Every row gives one point. Two turns around zero, p and q, are shown by what they do to some points. Write where each new point lands after one turn and then the other. Backwards means that the second turn is done in reverse. Each puzzle has new turns, and all numbers are rounded.
In the rows, zero is written as 128.

Turn p:
[100 111 178] -> [164 163 160]
[108 108 104] -> [119 153 102]
[164 113 103] -> [ 83 118 127]
[164 183 188] -> [164  70 185]
[98 84 99] -> [110 177  98]
[134 169  96] -> [129  87  95]
Turn q:
[143 141  91] -> [123 168 116]
[125 192 194] -> [169 118 210]
[106  96 103] -> [ 92 119 100]
[138  83 124] -> [129 108  86]
Where do these land?
q, then p: [ 85 132 131] -> [154 162 133]
q, then p backwards: [144 129 120] -> [110 125 126]
q, then p backwards: [114 169 105] -> [135  83 146]
q, then p: [ 99  65 170] -> [ 84 196 123]
p, then q backwards: [111 106 109] -> [137 126  96]
p, then q: [216 168 132] -> [107  39  96]

Turn p:
[122 114 148 119 124 147] -> [133 100 123 113 132 127]
[137 140 158 113 129 125] -> [115 115 131 119 130  98]
[153 125 160 146 127 119] -> [113 137 134  97 151 113]
[112 126 128 127 107 117] -> [109 123 112 137 128 139]
[118 147 132 137 134 134] -> [138 132 117 139 139 115]
[121 117 155 123 147 112] -> [116 110 150 130 151 119]
[124 125  31 145 129 146] -> [175 174 122 157  86 184]
[137 130 112 113 127 124] -> [126 133 136 132 106 129]
Turn q:
[154 136 115 142 128 136] -> [127 147 129 141 152 136]
[103 128  97 152 122 100] -> [137 108 145  91 152 145]
[123 152 159 110 135 130] -> [114 138 134 136  89 134]
[149 139 144 102 157 112] -> [110 150 155 138 109 104]
[111  94 148 118 113  97] -> [107  86 123 111 120 104]
[126 117 110 142 130 158] -> [159 129 114 139 144 133]
[113 138 107 101 111 125] -> [132 143 113  92 120 125]
[146 121 144 158 128 167] -> [139 124 112 176 139 144]
Where do these land?
q, then p: [140 140 139 115 157 114] -> [105 124 111 129 149 111]
q, then p: [136 101 109 101 132 120] -> [101 138 154 147 123 122]
p, then q: [153 156 149 126 116 130] -> [112 131 142  90 124 122]
q, then p backwards: [101 112 111 120 117 148] -> [127 132 131 134 121 170]
q, then p: [103 151 160 140 117 109] -> [133  91  99 115 125 148]
p, then q backwards: [118  87 128 125 123 153] -> [ 90 132 124 156 115 125]
q, then p backwards: [145 164 128 132 153 114] -> [147 117 107 133 146  95]
p, then q backwards: [128 113 100 166 109 137] -> [124 163 106 137 105 152]

Turn p:
[119 114  37 101 108 149 158 141 123] -> [128  94  87 101  98 104 156  57 144]
[121  99 123 159 172  94  47 138 152] -> [128 155 121 104 161 161 114 132  36]
[125 115 152 225 103 109  83  71 135] -> [191 143 197 148 115 126  86 140  57]
[157 179 148  89 147 117 157  90 133] -> [ 89 162 153 109 122 113 104 144 186]
[154  96 120 102 132 142 132 130  75] -> [144 137  69 125  98 116 132 149 142]
[122 180 156 144 132 119 140 145  99] -> [150 115 150 114 163 133 120 161 166]
[146 140 126  93 114 123 161 138 131] -> [103 126 127 121 115 113 155 132 164]
[159 152 154 104 102 130 137 129 138] -> [110 147 146 141 132  98 149 148 155]
[ 66 106  96 102 132 147 155 139 145] -> [112  97 105 142 120 169 140  69 142]
[110 100 141 107 125 104 160 147 153] -> [ 94 110 134 137 108 163 161 132 130]
[128 160 152 178 160 153 144 138 151] -> [114  87 156 140 165 120  82 145 124]
[128  95 132 135 110 149  62 129 101] -> [174 161  93 154 140 122 135 129  87]
Turn q:
[151 106 148 177 154 129 140 160 148] -> [156  75 123 124 113 145 147 101 100]
[171  85  90 155 147 110 131 141 118] -> [120  76 136 145 123 121 149 161  83]
[174 100 133 148 149  95 170 187 105] -> [188  72 138 127 153 128 138 152  78]
[108 146 142  78  98 154 134  86 162] -> [106 187 148 130 114 147  82 109 151]
[ 98  97 161 108 125 132 132 106 108] -> [119 153 110 106 135 100  96 108 106]
[147 128 140 118 153 136  95 169 138] -> [141 137 137 135 144 145 177 107 107]
[145 198  69 152 174 134 124  97 103] -> [131 114 121 204 107  95 161 157 187]
[ 81 134 118 112  79 162 131 113 117] -> [102 168  88 112 129 147  93 143 152]
[ 53 122 157  84  89 111 116 118 171] -> [ 85 165 141  76 167 147  85  85 156]
[152 164 121 149 113 118 107 103 110] -> [132 133 137 123  95 107 153 156 160]
Where do these land?
p, then q: [121 136 145 102 144 122 157 150 111] -> [113 120 123 143 142 171 119 110 122]
p, then q: [171  83 121 166 128 128 122 161 140] -> [139 112 103 106 167 103 126 175 100]
p, then q: [110 110  94  99  86 188 102 116  87] -> [108  86 168 157  75 119 126 175 155]
p, then q: [105 100 118 101 108  98  90 143 118] -> [158 140 115 171 111 132 100 158 140]
q, then p: [145 173  77 110 144 107  89 134 162] -> [ 98  73 166 170 139 153 106 144 131]
p, then q: [105 108 117 145 180 172 161 132 100] -> [ 57 122 115 132 118 145 160 141  96]
q, then p: [ 83 136 160 108 180 108 166  80 184] -> [139 200 176 146 117 152  79 125  78]
p, then q: [175 178 147 127 141 148  82 161 125] -> [148  98 152 161 186 101 162 107 141]
q, then p: [102 109 143 122 107 122 143  72  89] -> [143 168 137  87 153 148 168 111 116]
p, then q backwards: [124 120 166 185  85 108 136 135 135] -> [200 131 111 123 144 100 146 143 134]
p, then q: [168 154 119 141 106 106 161 123 157] -> [141 134 151  79 158 118 100 105 124]

Turn p:
[141 160 101  74 140 147 118 115 159 106 134 106] -> [145 111  77 110 116 109 128  91 172 142 122 123]
[102 125 112 100 148 117 138 107 110 161 109 128] -> [130 143 147 155 139 145 151 108 170 117 134 124]
[145 118 116 140 148 104 129 166 128 132 110 107] -> [102 117 144 149 124  98 123 118 120 141 156 146]
[110 122 122 139  64 106 103 130 152 183 115 109] -> [117 194 119 131 134 136 167  93  81 131 130 142]
[142 115 110 148 133 117 157 115 114  95 111 114] -> [127 115 120 176 126 116  95 140 126 122 122 128]
[104 117 132 118  94 118 157 146 139 182 139 121] -> [146 155 150 128 128 132 166 101 106  95 131 163]
[142 153 203  91 151 144 145 128 116 118 163 137] -> [117  95 147  62 100 141 111 135 157  84 106 127]
[124 118 155 137 151 143 161 110 116 137 169 106] -> [138 112 154 127 105 108 141 147 134  87  97 114]
[136 120 148 154 134 148 131 141 120 154 109 123] -> [103 137 149 122 156 108 133 144 119 115 124 134]
[129 164 110 146 111 117 149 158 128 102 133 147] -> [160 124 121 122 129 124  89 127 105 124 167 131]
[137 137 122 150 122 119 109 110 151 114 140 148] -> [143 135 125 119 123 132 110 128 109 161 114 108]
[114 108 106 117 146 125 153 122 128  96 108 166] -> [156 111 133 157 140 152 105 146 156 147 130 149]
[150 120 107 139 111 134 110 114 114 105 142 158] -> [138 103 109 134 142 153 119 137 103 148 122 104]
[115 113 149 137 139 153  31 129 116 109 109 120] -> [ 68 141  98 102 129 139 157 176 137 177 136 100]
Turn q:
[125 151 161 141 169 125 109  90 131  95 129 151] -> [163  93 113  87 129 166 115 153 131 131 146 119]
[157 147 125 111 143 117 146  96 118 118 122 135] -> [135 112 117 128 151 150 121 131 161 120 112 104]
[102  58 136  96 117 147 140 125 127 160 143 109] -> [124 139 112 192 129 113 125  98  77 139 148 114]
[117 125 156 116 171 136 166 151 165 105 129 143] -> [168  94 127 139 131 114 136 137 127  77 160 138]
[124 136 132 116  73 130 117 145 121 115 162 138] -> [111 143 132 121 160  95 106 125 131 158 138 158]
[151 130 125 142 130 142 129 173 145 148 151 135] -> [119 129 144 118 102  85 126 106 145 114 145 131]
[112 132  80 132 121 140 125 124 143 153 125 145] -> [149 166 118 126 109 107 129 122 126 129  95 126]
[152 144 100 140 125 105 141 115 125  87 154 111] -> [ 98 118 122 111 144 131  88 149 144 102 101 129]
[146 170 137 168 105 131 118 117 136 123  99 104] -> [108 139 159  73 142 151 151 128 128 121 114 125]
[109  90 127 123 120 156 100 128  76 150  74 116] -> [119 123 144 162 108 141 174 130  93 188 108 111]
[114 174 151 125 132 116 126 125 117 112 153 110] -> [130 136 155 114 148 148 100 157 142 126 154 134]
[131 104 143 161 114 108 144 137  95 151  93 121] -> [104 114 153 146 112 161 153  94 120 138 111 149]
[124 103  92  92 143 112 103 139 164 146 129 147] -> [136 156  71 148 100 101 141 136 139 123 134 126]
Where do these land?
q, then p: [106 142 109 106 140 146 101 124 144 144 133 122] -> [123 125 119 117 120 108 119  96 111 111 156 118]
p, then q: [124 135 167 133 135 155  86 146 144 143 153 162] -> [142 137 136 187 152 113 147 132 149 132 161 111]
q, then p: [ 95 122  97 106 134 148 142  99 152 129 129 153] -> [103 106 118 148 149 110  96 101 118 139 147 105]
p, then q: [ 88 121 116 142 111 145 123 142 107 160 134 150] -> [138  96 165 136 134 113 105 128 151 103 140 115]
q, then p: [140 157 172 134 137 139 106 117 115 116  95 166] -> [133  92 144 119 142 118 156 101 138 114  88 164]
p, then q backwards: [131 107 129 103 130 147 135 119 129 111 157  90] -> [146 104 101 132 154 121 129 145 140 115 102 150]
p, then q: [131 130 114  92 138  95 148 153 121 173 122 115] -> [156 110 107 108 159 153  90 105 108 121 132 132]
p, then q backwards: [137 114 157 165 157 111 135 104 122 147 141 101] -> [136 129  89 142 133 157 140 155 108 136 125  89]
p, then q: [155 170 107 127 110 118 152  97 123 146 142  94] -> [ 95 125 111 105 148 170 115 158 116 124  97 110]
q, then p: [146 108 145 102  99  85  97 118 124 124 122 124] -> [181 140 145 136 144 114 162 133 145 135 141 118]
p, then q: [116 106 100 174  94 119 157 116 106  93 159 149] -> [ 77  87 170 113  99 108 129 120 136 155 109 121]
p, then q: [165 136  89 105 146 103 133 161 108 109  90 125] -> [137 139  88 113  87 135  81 111  91 137 134 128]
p, then q: [155 112 125 139 110 145 150 135 161  98  90 109] -> [140 133 102 119  81 140 140 139 152 150 100 154]
q, then p: [103 132 164 165 149 136 126 162 136  99 125 132] -> [125  85 135 111 119 174 133 143 106 114 120 151]
